Each row of a before or after table is a point. One or more steps were done to the points. Then noise was added and the rows were shuffled. The steps act on how far a point lies along the listed directions, d1 being the first. Name the steps. A step turns or swaps two directions, mirrors them in a line or flattens them onto one, adds a multiple of one to another, or multiplies one. Angles are multiples of 10 degrees, from the lower direction toward the higher: turns from -170 to 170, lines from 10 to 170 but not 90. Use the fewest steps. Two steps may share a direction if one is a turn and the other turns, adds or multiplies; they go together, in the order done. Otherwise the lowest direction goes first.
(in the rows, 128 means zero)

Directions:
(1): [153 179]
(2): [ 77 153]
Before, 13 rows:
[[184 116]
 [ 47 188]
 [144  82]
 [184 122]
 [134 123]
 [187 148]
 [170 143]
 [ 88 130]
 [174 154]
 [186 130]
 [174 154]
 [147 108]
 [206 135]]
After:
[[124 184]
 [108 203]
 [129 186]
 [ 95 170]
 [ 99 183]
 [ 82  37]
 [117 185]
 [132  89]
 [172 152]
 [ 94 169]
 [132 134]
 [145 150]
 [105 165]]
Steps: turn d1 and d2 by 100 degrees

Directions:
(1): [ 70  88 126]
(2): [150  94 185]
(3): [161  81  88]
Before, 13 rows:
[[119 132 131]
 [110 110 119]
 [ 96  58 105]
 [ 31 146 112]
 [113 170  69]
 [116 194  77]
 [107 184  90]
 [111 186 155]
 [ 74  65  95]
 [122 110 110]
 [ 69 139 154]
 [ 45 109 112]
 [125 163 125]]
After, 13 rows:
[[122 108 115]
 [118 137 125]
 [102 187  86]
 [ 79  59 103]
 [111 110 124]
 [120 166 120]
 [ 25 153 101]
 [112 196  73]
 [105 196 138]
 [ 99  51 112]
 [112 169  69]
 [ 67 148 143]
 [ 43 109 108]]
Steps: add 0.3 times d3 to d2

Directions:
(1): [118  48 124 134]
(2): [ 55 134 142  96]
(3): [151 122  92  60]
(4): [154 120 199 100]
Before (12 x 4):
[[ 85 109 108 140]
 [117 180 187  86]
 [ 85 113 120 135]
 [188  93  97  92]
 [190 144 122  90]
 [148 211 120 114]
 [ 54  78 180  99]
 [106 175 150  73]
 [108  70  60  81]
 [183  90 129 113]
 [109 198 181 131]
 [115 172 141 169]]
After, 12 rows:
[[158 114 166 185]
 [ 74  96 155  42]
 [113 205 171 114]
 [ 82 153 183 144]
 [ 84  48  96 154]
 [104 171 203 122]
 [138 188 116 115]
 [118 192 157 186]
 [153  66 141 177]
 [ 96 128 102 101]
 [171  79 149 145]
 [ 97 120  93 109]]
Steps: mirror d1 and d3 in the line at 20 degrees

Directions:
(1): [105 103 186  90 153  71]
(2): [132 115 187 201 145 150]
(3): [152 119 162  74 138 198]
(4): [110 150 103 129 219 138]
Before, 12 rows:
[[130 112 166 113 128 114]
 [133 122 129 122 141 142]
 [124 124 122 130  81 111]
 [120 123 111 124 116 101]
 [148 118 169 151 130 147]
 [136 120 158 137 151 149]
 [133 123 143 119 156 123]
 [115 122 126 113 135 116]
 [116 139  96 113 124 107]
 [125 124 101 119 108 112]
 [116 109 175 145 113  96]
 [118 124 113 135 145 130]]
After:
[[126 114 149  62 106 118]
 [117 116 154 152 143 125]
 [128 130 112  95 147 102]
 [134 107 184 208 131 151]
 [122 122 123  78 117  87]
 [125 142  52  30 122  96]
 [139 144  47   7  95  99]
 [132 104 193 193 139 150]
 [124 129  95 107 132 114]
 [122 119 128 139 149 143]
 [133 112 181 176  98 149]
 [126 117 200 227 152 155]]
Steps: turn d2 and d3 by 140 degrees; multiply d2 by 3

Directions:
(1): [ 92 141  64 112 177 185 135 167]
(2): [195  95 101 167 142 133  63 159]
(3): [ 65 127 137 216 114 116 122 159]
(4): [134 166 180 114 195  87 119 178]
Before (11 x 8):
[[155 143  85 101 171 153  96 182]
 [124 154 122 156 228 134  97 200]
 [156  69 134 124 105 114  87 108]
 [127 145 130  83  94 137 143  89]
 [146 113 124 143 151 100 107 146]
 [123 112  83 143 215 170 116 195]
 [178 116 196  95  98 110 134  75]
 [112 130 148 112  14 125 195  28]
 [160 116 120 100  75 147 144  77]
 [109 127  93  89 153 176 137 144]
 [129 140 135  80 148 170 139 105]]
After, 11 rows:
[[157  75 102 109 146 138  85 140]
 [ 73 126 127  93 111 154 170 100]
 [248 121 170  82  71  89 116  64]
 [105 122 146 126  96 161 139  82]
 [ 63 143  69 125 119 176 145 152]
 [189  76 140 176  85 147  89 104]
 [151 123 132 108  80 132 127  87]
 [ 39 131 104 122 182 171 185 161]
 [181 116 118  97  89 148 126  94]
 [118 110 102 153 157 123 115 147]
 [ 33 161 119 179 178 154 150 164]]
Steps: turn d1 and d2 by -60 degrees; swap d3 and d4

Directions:
(1): [ 84 107  99  95  85 105  45 102 106]
(2): [ 96  94 116 194 203 104 110 128  89]
(3): [ 76 108 151  85 120  81 175 192 100]
(4): [ 91 108 191  96 163 120 137  59 172]
(5): [174 180 151  89 159  92 118 102  59]
(6): [ 97 174 185 132 145 175  71 179 132]
Before, 11 rows:
[[140 142 156 166 202 115 126 116 148]
 [100  94  48 148  99  88 123 183  94]
 [125 129 190 152 208 126 162 109 114]
 [105 123  90 157 138 133  68 111 126]
 [ 98  53  36 180 104 136 102 126 116]
 [185 153 134 135 170 126 150 129  99]
 [ 95 101 110 146 160 123  68 159  85]
 [140 119 133 177 213 112 142  83 112]
 [141 159 190 159 178 157 165 136 131]
 [ 89 113  91 145 153 121  40 118  86]
 [ 94  72  82  92 109 103  72 125 112]]
After, 11 rows:
[[139 128 164 121 205  79 141  70  56]
 [145 138 139 144 199  90 112  84 117]
 [206 197 148  90 189  87 101  99  26]
 [108 113 140 147 189 140 106 165 109]
 [126 141 172 128 172 113 122  89 102]
 [123 139 131 150 184 137 103 123 103]
 [162 137 119 161 212  83 128  72  62]
 [124  88  99 127 123 139 135 162 149]
 [ 81  98  77 184  99 146 135 235 145]
 [105 120 102 175 147 160 107 125 159]
 [ 63  21  39 249  79 216 140 205 215]]
Steps: flatten d1 and d2 onto the line at 100 degrees; turn d4 and d6 by -40 degrees; multiply d5 by 3

Directions:
(1): [ 74  93 132 209 153  89 114 142 127  90  70]
(2): [128 192 200 173  82 108 113 139 120  93 179]
(3): [123 170  65 178 160 104 104  77 172 162 173]
Before:
[[134 171  72 152 145 115 130  89 174 156 195]
 [176  81  97  15 134 183 151 138 126 153  99]
 [ 91  47  79 111 154 121 158 145 137 102  34]
 [129 209 138 206 145 117 114 123 155 148 200]
 [168 175 125  84 104 129 144 122 122 148 179]
 [155 137 154  45 110 151 134 132  85 129 183]
 [203 213 162  71  93 126 126 126 134 136 214]
 [ 87  83 100 177 137  89 138 119 109 137  89]
 [166  96  84  29 133 170 157 128 122 171 129]
 [116 107 143 160 121 133 144 165  87  67  66]
 [104  67  96 101 149 155 162 153 138 141  63]
 [167 230  85 126 121 150 148  71 164 164 230]]
After (12 x 11):
[[154 133  92  45 151 148 127 109 109 167 173]
 [174 239 157 115  78 152 149 105 141 126 234]
 [171  88 140   8 113 193 154 158 113 130  99]
 [134 191 177 142  82 118 143 137 132 100 199]
 [ 92  94 146 174 111  94 142 136  90 113  85]
 [202 200  86  78 132 130 126  91 157 174 209]
 [172 104 146  30  98 171 160 160  95 145 138]
 [132 214 152 206 138 115 118 129 153 146 201]
 [115  99  71 167 163 134 144 129 114 105  62]
 [106  69 146  96 120 151 165 179 114 119  64]
 [ 94  55 145 108 118 120 160 174 115  70  40]
 [176 177 115  84 115 130 145 120 129 153 181]]
Steps: swap d2 and d3
